Every row gives one point. The ring and each string are closed loops that go straight from each point to the next, and from the last back to the first. Before rounding, they use only three directions, however many columns there are. How many times does the string pass through the ring? Passing back the other way cancels.

Ring (9 x 4):
[[ -9  14 -15  44]
 [-20  23   3  17]
 [-20  18  18 -10]
 [-13  -3  27 -40]
 [ -9 -19  18 -46]
 [ -3 -34  -3 -30]
 [  5 -34 -19   3]
 [ 10 -20 -25  37]
 [  2   0 -22  50]]
String (29 x 4):
[[ 45 -17 -15  77]
 [ 31  -4 -23  85]
 [ 30   3 -10  76]
 [ -9  18 -30  71]
 [-35  16 -30  33]
 [-28   9 -18  16]
 [  0   9   5  22]
 [ 13  17  22  28]
 [-17  34  17  18]
 [-51  32  -3  -5]
 [-36  15  -1 -10]
 [-18   4   5  -9]
 [ 10   4  41 -18]
 [  3   6  55 -45]
 [-18   1  37 -58]
 [-36  -4   8 -49]
 [-18  -9   2 -23]
 [  6 -17  19 -25]
 [ 15 -30  28 -42]
 [  7 -45  19 -61]
 [-24 -34 -15 -45]
 [-23 -23 -18 -21]
 [ -5 -20  -8  -7]
 [ 21 -37  -3  -1]
 [ 37 -54 -15  14]
 [ 12 -45 -39  24]
 [-19 -17 -34  13]
 [-19  -7 -17   4]
 [ 20 -15  -2  27]]
Times through: 5
String:
[[ 34 -51  -8   5]
 [  5 -45 -36  10]
 [  7 -37 -35  22]
 [ 18 -34 -32  38]
 [-24 -14 -44  24]
 [-21  -8 -30  19]
 [-11  -6 -16  14]
 [-25  -2 -34  26]
 [-15   1 -44  59]
 [  2   1 -39  75]
 [-23   2 -42  44]
 [-17  -4 -17  11]
 [  5  -8 -11  28]
 [ 33 -17 -10  53]
 [ 39 -29 -30  72]
 [ 15 -32 -41  49]
 [-14 -20 -32  13]
 [ -6 -15 -12   5]
 [ 22 -26   2   8]
 [ 37 -50  -2   1]
 [ 21 -58 -15 -14]
 [-17 -43 -32 -23]
 [-22 -19 -21 -11]
 [-11 -14 -10  -4]
 [ 16 -29  -1  -1]]
Times through: 3
